Every row gives one point. To make a cloud, some directions were put in groups of two or more. Within a group, all points are equally far from the middle, so they leave a hole (a ring in 2 directions, a hollow ball in 3). The other directions are filled evenly. Then the cloud was stretched, turned, moved and blurred a little. Count the holes, and give their numbers of directions, smallest first.

Cloud (13 x 2):
[[-0.15 -0.16]
 [-0.23  0.06]
 [-0.22  0.05]
 [ 0.39  0.32]
 [ 0.22 -0.26]
 [ 0.39  0.31]
 [-0.08  0.36]
 [ 0.23  0.41]
 [ 0.16 -0.27]
 [-0.15  0.29]
 [ 0.00  0.40]
 [ 0.40  0.30]
 [-0.22 -0.02]]
Holes: 1 (2)

Cloud:
[[ 0.47  0.10  0.17]
 [ 0.09 -0.26  0.29]
 [-0.46  0.11 -0.16]
 [ 0.28  0.31  0.09]
 [-0.39  0.05 -0.19]
 [-0.01  0.49 -0.04]
 [-0.01  0.13 -0.31]
 [-0.31  0.33 -0.23]
 [ 0.32  0.25  0.21]
 [-0.16 -0.02  0.37]
 [ 0.17  0.10 -0.30]
 [ 0.04  0.48 -0.02]
 [-0.48  0.02 -0.04]
 [-0.19 -0.20 -0.20]
 [-0.21  0.56 -0.10]
 [-0.35 -0.10  0.16]
 [ 0.23 -0.13  0.36]
 [ 0.14  0.01 -0.35]
 [-0.55  0.08 -0.01]
 [ 0.48  0.08 -0.15]]
Holes: 1 (2)

Cloud (30 x 4):
[[-0.34 -0.23  0.01 -0.29]
 [ 0.16 -0.03  0.03  0.01]
 [-0.07  0.19 -0.56  0.35]
 [-0.17 -0.05 -0.11  0.39]
 [ 0.46  0.29 -0.13  0.33]
 [-0.32  0.13  0.03  0.06]
 [ 0.13 -0.47  0.17  0.31]
 [ 0.14  0.15 -0.30  0.10]
 [ 0.08 -0.36 -0.13  0.25]
 [-0.23 -0.37 -0.10 -0.41]
 [-0.52 -0.10  0.02  0.20]
 [ 0.07  0.00 -0.22  0.32]
 [ 0.20 -0.25 -0.08  0.26]
 [-0.52 -0.27  0.04  0.10]
 [-0.16 -0.32 -0.05 -0.22]
 [-0.35 -0.23  0.25 -0.19]
 [-0.52  0.04 -0.04 -0.15]
 [ 0.16 -0.13  0.33 -0.34]
 [-0.27 -0.17 -0.37 -0.45]
 [-0.24 -0.33 -0.21 -0.03]
 [ 0.07 -0.22 -0.03 -0.40]
 [-0.29 -0.42  0.09  0.45]
 [ 0.01  0.11  0.10  0.55]
 [ 0.01  0.12 -0.22  0.40]
 [ 0.20 -0.14  0.27 -0.34]
 [-0.13  0.40 -0.48 -0.31]
 [-0.14 -0.37  0.07  0.02]
 [-0.18  0.11 -0.38  0.45]
 [-0.27 -0.20  0.18  0.30]
 [ 0.15 -0.13  0.02 -0.51]]
Holes: 0

Cloud, 49 rows:
[[ 0.57 -0.23  0.14  0.00 -0.26 -0.14]
 [ 0.21 -0.03  0.17 -0.05 -0.52 -0.36]
 [-0.11  0.29 -0.14 -0.43 -0.37 -0.19]
 [ 0.69 -0.06 -0.12 -0.13 -0.21  0.21]
 [ 0.46  0.05 -0.16  0.20  0.18  0.52]
 [ 0.00 -0.09  0.30 -0.18  0.11 -0.39]
 [-0.40  0.23 -0.33 -0.10 -0.02 -0.34]
 [ 0.00  0.30 -0.05  0.01 -0.41 -0.37]
 [-0.46 -0.08  0.10  0.10  0.09 -0.37]
 [-0.06 -0.49  0.14  0.37  0.16  0.09]
 [-0.14  0.29 -0.19  0.13  0.51 -0.24]
 [ 0.18 -0.40  0.01 -0.03 -0.48  0.13]
 [ 0.18 -0.28  0.01 -0.04  0.25 -0.32]
 [ 0.44  0.47 -0.21 -0.18 -0.04  0.23]
 [-0.24 -0.04 -0.58 -0.01 -0.12  0.17]
 [ 0.09 -0.34  0.33 -0.07 -0.07 -0.06]
 [ 0.34  0.01  0.30  0.07  0.42  0.02]
 [ 0.02 -0.12  0.20  0.22  0.00 -0.49]
 [ 0.08  0.23  0.03 -0.29  0.17  0.15]
 [-0.29 -0.26  0.22  0.36  0.25  0.03]
 [-0.12 -0.30 -0.21 -0.15  0.15  0.40]
 [-0.23 -0.25  0.11  0.09  0.24  0.29]
 [ 0.05  0.18 -0.23 -0.50 -0.34  0.03]
 [ 0.50  0.21  0.01 -0.31  0.36 -0.11]
 [-0.30  0.20  0.20  0.11 -0.11 -0.28]
 [ 0.64  0.18 -0.15  0.10  0.31  0.28]
 [ 0.11  0.24 -0.25 -0.54  0.03 -0.06]
 [-0.36  0.30 -0.22 -0.25 -0.26  0.01]
 [ 0.14  0.14  0.32 -0.18 -0.12 -0.48]
 [-0.04  0.45  0.07 -0.22 -0.18 -0.36]
 [-0.03 -0.21 -0.34 -0.20 -0.43  0.31]
 [-0.27  0.06 -0.48 -0.34  0.04  0.17]
 [ 0.24  0.07  0.17  0.18  0.15  0.36]
 [ 0.29  0.38 -0.04 -0.09 -0.35  0.12]
 [-0.47  0.02  0.00  0.14  0.11  0.20]
 [ 0.10 -0.12  0.12  0.47 -0.13 -0.05]
 [-0.18 -0.19 -0.38  0.11  0.41  0.42]
 [ 0.54 -0.04  0.09  0.30  0.17 -0.10]
 [ 0.48  0.14 -0.15  0.03 -0.29  0.38]
 [-0.19 -0.10  0.06  0.50  0.32  0.14]
 [ 0.00  0.20  0.08  0.44  0.20  0.06]
 [-0.01 -0.23 -0.50 -0.14 -0.06  0.36]
 [ 0.35 -0.15  0.21 -0.10 -0.25 -0.44]
 [ 0.27  0.47 -0.40  0.07  0.16  0.06]
 [ 0.50  0.12 -0.35  0.02  0.31  0.02]
 [-0.52  0.00 -0.29 -0.21 -0.12 -0.18]
 [ 0.08 -0.01  0.03  0.53  0.27  0.14]
 [ 0.32 -0.15  0.22 -0.22 -0.19 -0.42]
 [ 0.10 -0.20 -0.34 -0.37 -0.23  0.26]]
Holes: 1 (6)

Cloud, 81 rows:
[[-0.31  0.27  0.00 -0.26 -0.15  0.25 -0.40 -0.45]
 [-0.08  0.30  0.00 -0.29  0.14 -0.02  0.13 -0.04]
 [ 0.05  0.18  0.02 -0.05 -0.38  0.04 -0.27  0.23]
 [-0.11 -0.26 -0.12  0.03  0.36 -0.23  0.42 -0.05]
 [ 0.20  0.15  0.01  0.59 -0.04  0.12  0.16  0.53]
 [-0.33 -0.23 -0.13  0.11  0.05 -0.19 -0.24 -0.34]
 [ 0.45  0.50  0.02 -0.35  0.04 -0.11  0.00  0.36]
 [-0.23 -0.09 -0.02 -0.46  0.11 -0.03 -0.53 -0.01]
 [-0.40 -0.23  0.62  0.32  0.07 -0.17  0.23  0.10]
 [-0.07 -0.20 -0.19 -0.44 -0.30  0.07 -0.64  0.07]
 [-0.40 -0.27  0.10  0.08 -0.10  0.12 -0.34  0.07]
 [-0.13 -0.09  0.22 -0.24  0.47 -0.11 -0.18  0.24]
 [-0.01  0.00 -0.34  0.31  0.16  0.22 -0.44 -0.06]
 [ 0.19 -0.15  0.05 -0.16  0.34  0.36 -0.27  0.17]
 [ 0.15  0.15  0.22  0.33 -0.23  0.29  0.50  0.35]
 [-0.20 -0.16  0.30  0.37  0.07 -0.13 -0.26  0.24]
 [ 0.64 -0.40  0.15  0.12 -0.01 -0.30  0.51  0.47]
 [-0.22  0.39 -0.08  0.25 -0.29 -0.23  0.05  0.01]
 [-0.18 -0.29  0.40  0.16 -0.48  0.22  0.16  0.20]
 [-0.27  0.07  0.20  0.86 -0.02  0.39  0.35 -0.11]
 [ 0.01  0.11  0.06 -0.19 -0.29  0.09  0.10  0.34]
 [ 0.06 -0.12  0.39  0.32  0.17  0.03 -0.11  0.11]
 [ 0.06 -0.62  0.21 -0.37 -0.03  0.21  0.11  0.19]
 [-0.33  0.05  0.19  0.42 -0.17  0.24 -0.24 -0.38]
 [-0.24 -0.18 -0.19 -0.26  0.16 -0.15  0.47  0.01]
 [-0.29 -0.25 -0.15 -0.21  0.01 -0.01 -0.10  0.19]
 [-0.01  0.03 -0.07  0.07 -0.02  0.14  0.33  0.45]
 [ 0.58  0.06 -0.39  0.12 -0.29 -0.06 -0.13  0.39]
 [-0.03 -0.13 -0.19  0.28  0.27  0.44  0.29  0.38]
 [ 0.16 -0.05 -0.59  0.20 -0.09  0.25 -0.02 -0.11]
 [ 0.13 -0.41  0.25  0.25  0.32 -0.38  0.14  0.17]
 [ 0.26 -0.26 -0.09  0.49 -0.27  0.03  0.14  0.28]
 [ 0.24  0.24  0.28  0.21 -0.04  0.09  0.67  0.45]
 [ 0.02 -0.21 -0.18  0.60  0.05 -0.09  0.43  0.51]
 [-0.04  0.28 -0.21  0.72 -0.04  0.49 -0.43  0.23]
 [ 0.49 -0.07 -0.39 -0.25  0.07  0.22 -0.23  0.12]
 [-0.01  0.60 -0.29  0.03 -0.32  0.20 -0.08  0.07]
 [ 0.27 -0.10 -0.43 -0.31  0.30  0.16 -0.13  0.00]
 [-0.24  0.31 -0.28 -0.07 -0.10  0.56  0.29 -0.16]
 [-0.18 -0.17 -0.37 -0.11 -0.39  0.28 -0.01 -0.21]
 [ 0.00  0.44 -0.40  0.27 -0.15  0.23 -0.08 -0.24]
 [-0.20  0.44 -0.41  0.13 -0.46  0.32 -0.45 -0.36]
 [ 0.12  0.17  0.08  0.61 -0.14  0.22  0.16  0.25]
 [ 0.29  0.25  0.18  0.17  0.27 -0.29  0.01  0.02]
 [ 0.19  0.19 -0.33  0.13 -0.41  0.59 -0.07  0.54]
 [ 0.57  0.03 -0.07  0.22  0.21 -0.23  0.04  0.45]
 [-0.16  0.11 -0.25 -0.14 -0.03  0.31  0.02 -0.35]
 [ 0.02 -0.18  0.67  0.47  0.15 -0.07  0.18 -0.15]
 [-0.18 -0.07  0.18  0.45  0.06  0.43  0.33  0.28]
 [ 0.05 -0.44  0.42 -0.05  0.09  0.00  0.61 -0.26]
 [ 0.07 -0.20  0.36  0.09 -0.21 -0.43 -0.02 -0.05]
 [-0.04  0.10 -0.56 -0.32 -0.21 -0.06  0.08  0.12]
 [-0.32  0.15 -0.18 -0.22  0.17 -0.22 -0.46  0.14]
 [ 0.25  0.16 -0.20 -0.45 -0.16 -0.45 -0.05 -0.18]
 [ 0.27 -0.03 -0.19 -0.25  0.13  0.20  0.12  0.06]
 [-0.05 -0.16  0.06  0.05 -0.02  0.03  0.36 -0.29]
 [ 0.23  0.18 -0.18  0.02 -0.07 -0.04 -0.37  0.47]
 [-0.04  0.14 -0.21 -0.32 -0.18  0.24 -0.21 -0.30]
 [ 0.06  0.23  0.19 -0.45  0.19 -0.19  0.11  0.21]
 [ 0.19  0.19  0.29 -0.16  0.12  0.28  0.16  0.02]
 [-0.12  0.19 -0.15  0.33 -0.02  0.19  0.14 -0.17]
 [-0.33 -0.24 -0.18  0.09  0.16 -0.49 -0.29 -0.14]
 [-0.20  0.31 -0.26 -0.14 -0.21 -0.12  0.06  0.06]
 [ 0.31  0.31  0.31  0.29 -0.41 -0.29 -0.27  0.14]
 [ 0.00 -0.20 -0.35 -0.16  0.32 -0.02  0.03 -0.13]
 [-0.08 -0.28 -0.03  0.14  0.13  0.09 -0.22  0.21]
 [ 0.30 -0.21 -0.08  0.13 -0.22 -0.27 -0.16  0.12]
 [-0.30 -0.11 -0.02  0.10 -0.29  0.27  0.37 -0.42]
 [-0.24 -0.10 -0.22  0.06  0.04  0.44 -0.47  0.10]
 [ 0.19  0.04  0.18  0.11  0.00 -0.03  0.14 -0.25]
 [-0.21  0.11 -0.49 -0.25 -0.23 -0.06 -0.34  0.05]
 [-0.14 -0.02  0.01 -0.63 -0.22 -0.38 -0.16 -0.34]
 [ 0.03 -0.18 -0.01 -0.39 -0.06 -0.02  0.06 -0.50]
 [ 0.46  0.14 -0.23 -0.09  0.41 -0.45  0.01  0.23]
 [-0.09  0.19  0.17 -0.11 -0.43 -0.22 -0.40  0.06]
 [ 0.41 -0.08  0.02 -0.15 -0.01 -0.10  0.56  0.07]
 [-0.29 -0.57 -0.05 -0.27  0.28 -0.13  0.10 -0.30]
 [-0.09 -0.56  0.19 -0.09  0.44  0.33  0.23  0.08]
 [ 0.17 -0.05  0.17  0.36 -0.23 -0.26 -0.04  0.39]
 [ 0.21  0.11 -0.49  0.35  0.20 -0.05 -0.27  0.16]
 [-0.33 -0.02  0.09 -0.32  0.25 -0.04 -0.17 -0.42]]
Holes: 0
